Rows are points. Each copy is the shape, with its points in the same order, turned, moved and blurred by noise. Some copies are also mirrored. Which?
(in the rows, 128 means zero)

Shape, 5 rows:
|  91 | 103 |
| 129 | 150 |
| 107 | 144 |
| 120 |  39 |
| 149 | 138 |
Copy 1 (5 x 2):
| 122 |  94 |
| 149 | 149 |
| 160 | 126 |
|  54 |  90 |
| 130 | 157 |
Copy 1 is: mirrored
Copy 2 (5 x 2):
| 107 |  91 |
|  94 | 157 |
|  92 | 130 |
| 178 |  66 |
| 129 | 155 |
Copy 2 is: only turned
Copy 3 (5 x 2):
| 119 | 175 |
| 108 | 115 |
| 102 | 139 |
| 174 | 199 |
| 143 | 112 |
Copy 3 is: mirrored
Copy 4:
| 147 | 162 |
|  94 | 125 |
| 103 | 151 |
| 208 | 130 |
| 113 | 105 |
Copy 4 is: mirrored

Shape, 8 rows:
|  66 | 117 | 146 |  94 |
| 114 | 124 | 124 | 105 |
| 103 |  84 | 123 | 128 |
| 162 | 148 | 143 | 155 |
|  51 | 110 | 100 | 113 |
| 175 | 130 |  95 | 120 |
| 114 | 116 | 113 |  97 |
| 190 | 195 | 131 | 183 |
Copy 1:
| 139 |  96 |  48 | 111 |
| 118 | 107 |  97 | 127 |
| 114 | 115 | 100 |  80 |
| 150 | 147 | 152 | 134 |
|  95 | 125 |  42 | 101 |
|  95 | 120 | 158 | 142 |
| 106 |  99 |  97 | 123 |
| 156 | 187 | 180 | 172 |
Copy 1 is: only turned
Copy 2, 8 rows:
| 141 | 165 |  66 |  89 |
| 124 | 133 | 112 | 104 |
| 161 | 126 | 125 |  85 |
| 118 | 136 | 159 | 152 |
| 174 | 110 |  64 |  92 |
|  93 |  88 | 159 | 116 |
| 127 | 119 | 110 |  96 |
| 113 | 111 | 181 | 212 |
Copy 2 is: mirrored
Copy 3, 8 rows:
| 124 |  60 | 122 | 159 |
| 122 | 105 | 148 | 155 |
| 114 |  98 | 141 | 108 |
| 104 | 179 | 109 | 148 |
| 165 |  61 | 140 | 131 |
| 108 | 174 | 171 | 144 |
| 119 | 106 | 161 | 155 |
| 123 | 227 |  93 | 161 |
Copy 3 is: mirrored

Shape (10 x 6):
| 116 | 101 | 120 | 157 | 141 | 113 |
| 122 | 112 | 128 | 101 | 156 | 125 |
| 247 | 174 | 148 | 129 | 101 | 183 |
|  82 | 112 | 149 | 160 | 155 | 132 |
| 105 | 123 | 185 | 134 | 120 | 129 |
| 107 | 156 | 135 | 126 | 124 | 122 |
| 110 | 117 | 101 | 154 | 135 | 156 |
|  93 | 140 | 113 | 137 | 121 | 131 |
| 133 | 125 | 115 | 157 | 123 |  96 |
| 234 | 136 | 156 | 100 |  45 | 187 |
Copy 1 (10 x 6):
| 147 | 129 | 115 | 109 | 127 | 101 |
| 132 | 171 | 135 | 112 |  93 | 121 |
|  82 | 112 | 224 | 113 | 158 | 225 |
| 137 | 114 | 125 | 138 |  87 |  87 |
| 134 | 123 | 128 | 185 | 109 | 133 |
| 139 | 125 | 119 | 128 |  84 | 155 |
| 156 | 105 | 158 |  98 |  97 | 117 |
| 162 | 115 | 123 | 115 |  80 | 140 |
| 139 | 121 | 109 | 101 | 133 | 138 |
| 148 | 133 | 225 | 138 | 174 | 235 |
Copy 1 is: only turned
Copy 2, 10 rows:
| 139 | 139 | 110 | 164 | 165 | 126 |
| 137 | 110 | 148 | 161 | 177 | 150 |
| 121 |  58 | 113 |  99 |  66 | 220 |
| 158 | 118 | 117 | 189 | 161 |  93 |
| 190 | 103 | 133 | 154 | 133 | 117 |
| 139 | 114 | 161 | 141 | 142 | 100 |
| 113 | 125 | 120 | 186 | 136 | 123 |
| 121 | 136 | 149 | 162 | 133 | 104 |
| 124 | 154 | 121 | 121 | 155 | 127 |
| 151 |  91 | 150 | 115 |  47 | 240 |
Copy 2 is: mirrored

Shape, 14 rows:
| 129 | 178 | 121 |  86 | 161 | 113 | 142 | 104 |  94 |
| 144 | 137 |  79 |  76 |  87 | 148 | 137 | 165 | 138 |
| 130 | 104 |  71 | 140 | 180 | 120 | 136 | 122 |  76 |
| 163 | 159 |  85 | 153 | 154 | 105 | 159 | 147 |  80 |
|  76 | 152 | 122 | 151 | 176 | 127 |  88 | 171 | 114 |
| 128 | 123 | 119 |  90 | 149 | 143 |  71 | 169 |  91 |
| 103 |  97 | 159 | 154 | 104 | 100 | 126 | 147 | 145 |
| 137 | 131 | 149 | 129 |  93 |  67 | 133 |  89 |  67 |
| 156 | 144 | 155 |  54 | 157 |  62 |  64 |  93 | 119 |
|  71 | 160 | 145 | 143 |  90 | 113 | 150 | 147 | 146 |
| 114 | 178 | 107 | 131 | 138 | 147 |  72 |  81 |  97 |
|  87 |  97 | 106 |  51 | 147 |  94 | 131 | 135 | 154 |
| 107 |  75 | 173 | 123 | 132 | 136 |  90 | 108 | 117 |
|  98 | 137 | 176 | 103 |  95 |  85 | 152 | 123 | 170 |
Copy 1:
| 132 |  95 | 133 | 115 |  57 | 120 | 108 |  99 | 100 |
| 132 | 141 | 149 |  49 |  97 | 169 | 166 | 134 |  71 |
|  62 | 135 | 110 | 126 |  74 | 108 | 136 | 157 | 122 |
|  85 | 132 | 157 |  78 |  60 | 108 | 106 | 146 | 142 |
|  95 | 194 | 153 | 156 |  98 | 148 |  91 | 107 |  99 |
| 143 | 195 | 104 | 120 |  80 | 142 | 139 | 119 |  96 |
| 130 | 146 | 181 | 140 | 157 | 151 | 151 | 132 | 142 |
| 148 |  91 | 149 | 134 |  75 | 150 | 150 | 128 | 189 |
| 172 | 128 | 109 | 136 |  72 | 102 | 174 |  34 | 134 |
| 129 | 121 | 207 | 130 | 130 | 188 | 113 | 119 | 109 |
| 105 | 127 |  88 | 120 |  84 | 180 |  95 |  76 | 130 |
| 123 | 123 | 154 | 144 | 106 | 127 | 200 | 107 |  52 |
| 152 | 145 | 104 | 165 | 155 | 141 | 149 | 130 | 133 |
| 164 |  95 | 201 | 132 | 148 | 151 | 152 |  95 | 113 |
Copy 1 is: mirrored
Copy 2 (14 x 9):
| 122 | 162 | 102 | 104 |  78 |  99 | 132 |  75 |  87 |
| 193 | 111 | 113 | 121 |  69 | 173 | 127 | 119 |  92 |
| 135 | 229 | 127 |  95 | 114 | 141 | 109 | 132 | 108 |
| 119 | 196 | 107 | 151 |  86 | 156 | 157 | 111 | 102 |
|  74 | 139 | 148 |  82 | 118 | 158 | 142 | 106 | 144 |
| 129 | 138 | 161 |  59 |  86 | 161 | 139 | 127 |  80 |
| 140 | 106 | 115 | 123 | 159 | 124 | 164 | 164 | 126 |
| 111 | 146 |  67 | 125 | 128 |  83 | 152 | 153 |  51 |
| 120 | 120 | 133 |  51 |  48 |  39 | 148 | 147 |  72 |
| 116 |  84 |  73 | 131 | 142 | 143 | 158 | 105 | 136 |
|  73 | 127 | 130 | 111 |  94 | 119 |  78 | 102 |  87 |
| 194 | 119 | 104 |  43 |  99 | 105 | 127 | 120 | 135 |
| 138 | 112 | 162 |  82 | 164 |  94 | 126 | 156 |  83 |
| 151 |  74 |  88 | 113 | 127 |  80 | 162 | 118 | 124 |
Copy 2 is: only turned
Copy 3 (14 x 9):
|  75 | 116 |  88 | 122 | 160 |  73 | 142 |  85 | 110 |
|  99 | 150 |  54 | 148 | 158 | 151 | 152 | 142 | 129 |
| 160 | 133 |  79 | 130 | 116 | 105 | 149 |  66 |  78 |
| 118 |  85 |  63 | 118 | 133 | 105 | 143 | 107 |  50 |
| 160 | 109 | 104 | 181 | 140 |  60 |  76 | 110 |  98 |
| 133 | 113 |  64 | 175 | 146 | 117 | 111 |  81 | 154 |
| 149 | 106 | 135 | 127 | 102 | 125 | 109 | 170 | 135 |
| 108 |  69 | 147 | 117 | 133 | 114 | 174 | 100 | 133 |
| 118 |  87 | 103 |  77 | 201 |  93 | 119 |  68 | 193 |
| 100 | 117 | 141 | 163 | 136 |  81 | 127 | 194 | 123 |
| 117 | 136 | 142 | 155 | 197 | 106 | 124 |  72 | 114 |
| 145 | 170 |  70 | 119 | 143 |  75 | 154 | 126 | 186 |
| 143 | 131 | 141 | 140 | 102 | 130 |  97 |  99 | 172 |
|  87 | 123 | 128 | 109 | 127 |  88 | 122 | 187 | 167 |
Copy 3 is: mirrored
